Each point is reached from the start by the listed moves, each made 0, 1 or 2 times, or once backwards (-1), plus a little noise. Is the number of moves made odd or even? Then give how often each move was made.

Moves:
(1): 29 13
(2): -8 21
Start: -4 -10
Points:
37 60 => even (2, 2)
17 25 => even (1, 1)
34 -18 => even (1, -1)

Moves:
(1): 16 -8 8 3 -7 4
(2): 8 21 3 -2 -16 -2
(3): -12 -11 20 6 1 -14
Start: 4 -11 1 -11 -2 -11
Points:
-12 -60 46 7 10 -34 => even (1, -1, 2)
-26 -53 39 4 16 -37 => odd (0, -1, 2)
23 19 -16 -20 -20 1 => even (0, 1, -1)
35 39 -13 -20 -37 0 => odd (0, 2, -1)

Moves:
(1): 17 -4 -5 -1 0 2 2
(2): 4 12 -2 -9 -14 -7 -3
(3): 0 1 13 3 3 -5 2
(4): 0 19 5 15 -5 0 -3
(5): -1 8 1 -3 15 -8 -5
(6): -5 4 8 -1 7 12 14
Start: -6 4 -3 11 1 4 -7
Points:
9 38 24 25 32 -21 -13 => even (1, 0, 2, 1, 2, 0)
26 60 16 28 2 -1 1 => even (2, 1, 1, 2, 1, 1)
5 41 23 16 0 17 21 => even (1, 1, 1, 1, 0, 2)

Moves:
(1): 20 0 -2 -1 -8 4 -2 4 0 -3 -5
(2): 0 16 -1 -7 8 7 -5 0 2 4 13
(3): 2 3 12 2 -7 2 10 -10 3 7 -2
(4): 4 2 -7 14 -6 6 2 -6 12 -3 -5
(5): -3 4 7 7 12 -3 -3 5 -5 6 -6
(6): -10 -5 8 -2 11 15 6 5 0 -7 -1
(7): 2 -2 -4 -1 1 -1 12 0 6 4 2
(8): -1 4 -2 1 -10 -11 -7 14 5 3 -1
Start: -3 1 -4 -2 6 2 -10 9 -8 -12 7
Points:
3 -9 2 22 -14 2 8 -7 5 -13 -11 => odd (0, -1, 1, 1, 0, 0, 0, 0)
30 23 6 8 -31 -32 6 24 15 26 -5 => odd (1, 0, 2, 0, 1, -1, 2, 2)
44 36 0 0 -15 -11 -28 24 -2 11 0 => odd (2, 1, 1, 0, 1, -1, 0, 1)
38 34 -7 -8 1 -34 -25 60 -8 23 5 => odd (2, 1, 0, -1, 2, -1, 2, 2)
19 0 4 32 -6 -11 14 19 11 5 -27 => odd (1, -1, 1, 1, 2, 0, 2, 1)

Moves:
(1): 19 -1 -5 6 2 -5 2 -3 -3 6 2 1
(2): 2 12 7 -2 5 -7 -3 4 4 5 -2 -3
(3): 2 -1 14 1 -2 4 4 -1 1 -4 -2 12
(4): 0 1 -4 12 -4 2 3 7 4 -1 2 2
(5): -5 0 2 5 7 -3 0 -3 -2 1 -5 -1
(6): 4 7 -2 -1 8 12 1 1 -2 0 1 -2
(7): -5 2 4 1 -1 -3 15 5 -3 6 -4 -10
(8): 2 -11 -1 -2 5 0 -6 14 0 -1 -4 -1
(9): 2 -1 -1 -2 1 0 2 -2 9 -2 -7 1
(10): -3 0 -1 0 -3 3 -6 -3 6 17 4 4
(11): -2 -5 0 -2 7 -5 7 2 4 -3 9 4
Start: -2 -2 0 0 5 2 -2 -3 -2 3 2 -2
Points:
11 19 8 29 30 18 21 -14 -11 5 16 12 => even (1, 0, 1, 1, 2, 2, 0, -1, -1, 0, 1)
27 22 17 38 41 3 28 25 22 60 -7 -1 => even (2, 2, 1, 2, 2, 2, 2, 1, 1, 2, 1)
-29 -3 19 0 14 19 42 5 -9 -20 -23 -13 => odd (-1, -1, 1, 0, 1, 1, 2, 0, 1, -1, 0)
-6 22 18 -1 33 -28 17 -4 7 -8 10 -1 => odd (0, 2, 0, 0, 1, 0, 0, -1, 0, -1, 2)

Moves:
(1): 8 2 0 3 7 1 -1 -2 -3 1 6 -4 0 0 -2
(2): -3 12 -1 6 1 -6 0 -1 1 0 1 -2 6 -2 -2
(3): 5 7 14 -5 5 6 8 4 7 -4 6 -4 3 -2 0
(4): -1 -2 4 5 1 4 1 -5 2 -1 5 -2 3 6 2
(5): -5 0 2 7 17 -11 3 0 -2 0 2 3 -1 -1 1
(6): -6 9 -4 0 -2 13 4 13 3 1 2 4 -3 -5 5
(7): 2 -1 -2 0 -1 -1 9 -4 0 2 0 2 -4 0 2
(8): 1 -1 0 5 -5 -6 1 9 4 4 0 -1 -3 2 1
(9): 0 0 0 -1 -1 1 -2 1 8 3 0 4 0 -3 2
(10): -4 -3 11 -11 -1 6 -2 -8 -7 13 -4 -5 0 0 5
(11): -4 0 -4 -3 -5 -3 -2 -1 3 0 9 -8 0 -2 4
(12): 1 -1 -2 2 -2 -1 1 3 -4 -1 7 10 0 -2 -4
Start: -5 0 -4 8 -2 9 2 -5 4 0 -2 -7 -5 -5 0
Points:
-7 6 -10 -20 -18 60 -2 3 2 15 31 -13 -14 -23 16 => even (2, -1, 0, 0, -1, 2, 0, -1, 1, 1, 2, 1)
3 -22 28 -38 -17 32 5 -42 -11 19 7 -21 -4 -6 9 => even (0, -1, 1, 0, -1, -1, 1, -1, 0, 2, 1, 1)
-12 -17 -25 11 27 -13 -6 -7 -6 4 21 25 -15 -24 1 => even (1, -1, -1, -1, 2, 0, 0, -1, 2, 0, 1, 2)

Moves:
(1): -8 0 4 4 -5 4 -9 -2 9 0 -5 5 3 -4 -4 -4
(2): -10 -11 0 -13 3 -6 -12 11 -1 2 5 -1 8 6 3 -13
(3): 4 5 2 5 2 2 7 -1 2 3 2 5 -3 8 1 1
(4): -1 -7 0 5 -9 5 -5 6 6 -2 1 -7 -3 15 1 4
(5): -1 -7 2 -1 0 6 1 1 11 11 0 -4 6 -11 3 7
(6): 7 -2 -1 -8 -1 -2 -4 -2 -7 7 2 4 8 6 1 4
(7): -3 6 -3 6 -1 -2 0 -5 11 3 11 -11 8 -1 3 3
(8): -5 -5 0 -8 2 10 -2 0 2 -1 2 -5 1 -2 1 -2
(9): -11 5 5 -3 -17 -2 -7 0 7 5 -12 -3 5 -4 3 -4
(10): -8 -2 3 -3 4 -10 -6 1 -1 1 1 -3 0 -2 -4 3
(11): 13 3 9 7 -2 -4 -7 0 6 12 -7 0 -9 -1 -9 1
(12): 3 -2 -4 -3 4 -5 -6 -13 12 8 14 11 -1 1 6 -1
(13): 7 -7 2 -1 5 -4 2 -7 10 10 -3 -10 7 4 3 6
(14): -6 3 -8 13 -5 -2 6 1 -9 17 -10 -1 -8 -1 -7 -12
Start: -9 -4 2 -5 -7 3 2 -5 -1 -2 4 -9 11 -10 -8 10
Points:
-5 -15 22 -25 -43 30 -17 3 5 -5 -3 -1 13 17 -2 46 => odd (0, -1, 1, 2, 1, 2, -1, 1, 1, 1, 0, 0, -1, -1)
-9 38 30 21 -51 6 -5 -7 20 28 -40 -21 7 -60 -26 17 => even (0, -1, 0, -1, 1, 0, 1, 0, 2, 0, 2, -1, -1, 0)
16 -29 20 -37 39 -32 -40 -14 42 35 52 21 15 -14 -5 9 => even (0, 2, 1, -1, 1, 0, 0, 0, -1, 1, 2, 2, 0, -1)

Moves:
(1): 2 -3 7 4 -1 1 1 -5 -13 5 -4 4 -6 2 3 -6 2 0 -7 -3
(2): -7 -1 6 -3 2 13 -3 8 5 9 -7 0 -2 -5 -10 -1 10 -11 6 -3
(3): 1 1 12 8 -2 -10 0 -1 -5 0 2 -7 -1 1 7 -6 3 -3 6 5
(4): 1 1 -3 6 4 -4 1 5 4 -3 -5 -4 -3 -6 -4 -5 -4 4 2 -9
(5): 2 -1 0 6 -1 1 4 0 4 -2 2 -1 -4 8 -2 5 -1 5 -4 0
(6): -4 2 1 3 -2 9 6 6 0 -7 -4 4 11 3 -2 2 -4 1 -4 -1
(7): -1 5 0 -2 2 -9 2 -9 0 8 7 12 0 1 -2 3 -5 -1 4 -5
(8): -1 2 4 -5 3 0 1 -2 -4 -9 1 -4 -7 4 -1 1 -4 -3 1 2
(9): 3 3 -2 0 -1 -1 4 -1 -1 -2 -6 -2 -6 3 2 4 -1 -1 -3 -2
(10): -3 -3 4 2 1 4 -1 0 4 0 1 -1 5 0 5 2 -1 1 3 -5
(11): -4 -5 -2 0 2 -6 0 -1 13 -1 -2 9 -3 -1 9 -5 -6 8 5 -2
(12): 7 -5 -4 -4 0 -2 11 -1 -3 0 -1 -4 2 -10 -7 0 1 9 -4 7
(13): -2 3 3 -1 -8 -1 1 7 4 -1 6 4 3 -7 3 2 -5 1 -4 -3
(14): 2 -5 -6 2 -5 8 3 0 0 -3 -2 -5 -3 1 -3 1 -4 -1 3 0
(15): -1 -1 -2 -2 -1 0 0 -1 4 -3 4 0 -4 -9 -1 4 8 3 3 4
(16): -7 7 0 -1 -1 3 -9 -3 -4 -2 2 -4 -2 7 -2 4 -1 10 -3 8
(17): -8 0 4 -4 -2 4 5 -4 8 0 4 -3 -3 -3 1 -3 5 2 -6 -2
(18): -7 -3 -2 0 -1 -5 5 8 2 8 -6 1 -2 7 0 5 2 1 -4 -9
(19): -1 7 -4 -9 5 7 4 4 -7 8 2 3 1 9 -2 -6 7 7 0 -2
(20): 0 -6 -5 4 7 4 1 4 0 1 1 -1 -2 -2 2 5 -2 -4 -2 2
Start: -4 -1 2 2 1 -4 4 -5 2 1 1 -3 5 0 4 -2 -1 4 4 1
Points:
-35 1 23 -5 2 -34 26 -26 28 8 6 -4 -28 -13 19 14 9 41 23 7 => even (0, 1, 2, 0, 0, 0, 2, 1, 2, 2, 2, 2, 0, 0, 2, 2, 1, 1, 0, 0)
-28 -36 20 8 6 3 51 60 42 -3 -28 9 14 -38 3 9 -16 3 19 -29 => even (0, 2, 1, 1, 0, 2, 0, 2, 0, 2, 2, 2, 2, 0, 1, -1, -1, 2, 0, 1)
-5 2 10 21 14 -2 25 -19 -31 6 -18 -19 10 -3 10 -21 -1 29 -41 -15 => odd (2, -1, 0, 2, -1, 1, 0, -1, 1, 1, -1, 1, -1, -1, -1, 1, 2, 0, 0, 1)

Moves:
(1): 2 -7 7 -2 -4 0 9 4 -5 -2 2 -6 0 3 6 -4 4 -2 3 0 0 0 3 6 0 8
(2): -5 -1 -1 8 -1 3 -2 14 6 7 -8 3 6 -14 -1 -1 -6 -9 -7 -2 -4 -2 -3 -3 5 5
(3): -2 2 -7 -5 2 6 -12 1 -6 7 3 -2 11 -7 -11 1 5 -7 5 -6 2 0 1 -3 -3 5
(4): -4 -1 10 -2 -5 4 -5 2 3 -5 0 4 1 3 3 2 2 1 1 -11 -2 -5 3 -4 -5 1
(5): 3 -1 13 -1 -7 -6 1 10 -3 -17 -2 0 -9 2 -6 -7 1 2 -1 9 3 5 -15 1 3 12
(6): 1 -1 0 -8 -7 -6 4 5 -8 -10 1 7 6 7 4 -5 0 -4 3 6 2 0 -3 1 1 3
(7): 1 -5 3 -3 3 -9 0 7 -6 0 9 4 -1 14 3 -8 -2 -4 5 13 -6 -2 -4 3 -2 -5
(8): 2 7 7 4 6 2 -1 2 -2 -4 -1 2 4 5 -4 -2 0 7 -1 2 8 -8 5 -10 3 -2
(9): -7 5 -4 -5 6 -10 8 -1 4 1 -6 0 -9 4 5 5 0 8 -2 4 6 2 1 -6 -4 0
(10): -3 -11 1 -6 2 3 -2 -1 -14 -5 -2 -3 0 -3 2 -9 1 7 -5 -1 1 0 5 6 -1 0
(11): -3 -5 1 -5 2 2 2 -3 13 2 1 3 2 -1 0 3 9 -3 -2 -2 -8 -1 -2 3 0 2
(12): 7 -19 -4 -12 -1 3 1 3 -7 -16 0 -1 1 0 0 -9 -1 17 10 -2 -7 6 5 6 -2 -3
(13): 2 6 9 1 3 -5 -1 4 -11 1 7 2 -4 10 -2 13 -8 9 -4 10 12 4 -2 -2 6 -10
(14): -1 -1 3 -1 2 -5 1 -1 4 -8 -3 -6 -5 -8 -4 9 -8 -8 3 -3 -6 -6 0 1 0 -4
(15): -2 3 1 -5 0 8 -3 4 -1 -9 2 2 -5 -3 -3 -4 -2 -4 -2 -5 -5 -2 -3 -5 0 3
(16): 4 -2 0 2 6 8 2 -10 -2 4 -8 1 9 2 10 2 4 8 1 -7 2 11 4 6 -1 6
(17): 4 5 6 -6 -2 4 1 -1 -1 2 3 -5 -2 -1 2 -2 2 4 -4 7 1 -6 0 0 -6 3
(18): 2 1 5 6 5 5 12 0 -9 1 2 6 -1 2 -3 2 0 12 -9 -11 -1 0 1 7 -5 2
(19): 9 9 -9 3 1 3 -3 3 -2 5 9 12 7 -11 4 -5 -4 0 -5 -7 12 -10 -11 -2 1 2
(20): -3 2 12 -4 1 3 1 -2 -10 9 8 8 -9 -4 -6 0 -5 -3 2 5 0 4 -2 6 4 6
(21): -8 1 3 -4 8 -9 5 -14 0 -3 -2 -9 -2 3 -6 -4 -6 3 1 11 3 9 -4 14 -2 -18
(22): -5 3 -3 -4 -5 -14 -1 7 0 0 -7 2 0 3 5 4 -15 -3 -6 -8 -1 4 1 3 7 0
(23): 5 3 2 -4 8 8 1 3 -2 1 2 2 -1 11 -10 1 -9 -1 3 4 11 -1 6 9 -9 -1
(24): 0 3 -2 7 -3 3 -7 -4 7 -7 4 -7 5 4 15 -4 -3 1 3 5 -8 1 12 1 -11 3
Start: 2 14 3 -4 -8 -5 -2 -2 -1 -1 -13 1 -4 -2 2 -9 5 13 -11 -13 -5 -1 0 -8 2
 -3
Points:
11 4 9 -7 25 -22 -3 32 -25 8 -35 7 26 -18 -26 -1 -44 28 -25 -19 14 42
 -34 46 15 13 => even (0, 2, 2, -1, 2, -1, 1, 0, 0, 0, 1, 1, 1, 1, -1, 2, 0, 1, 1, 0, 1, 2, 1, 0)
-36 24 -12 -17 -5 -34 -11 -20 -47 5 -7 -18 20 -9 -6 -42 -1 7 -34 2 0 17
 -1 20 -1 -23 => odd (0, 0, 2, -1, 0, 1, 0, 0, 0, 2, 0, -1, 0, -1, 0, -1, 0, 1, 0, 0, 2, 1, -1, 1)
27 16 20 1 33 48 9 16 -29 -2 -24 -18 29 30 -20 -37 36 52 -16 1 12 -19 43
 -3 -60 48 => even (0, 1, 2, -1, 1, 0, 1, 2, 1, 1, 0, 0, -1, 0, -1, 1, 2, 2, -1, -1, -1, -1, 2, 1)
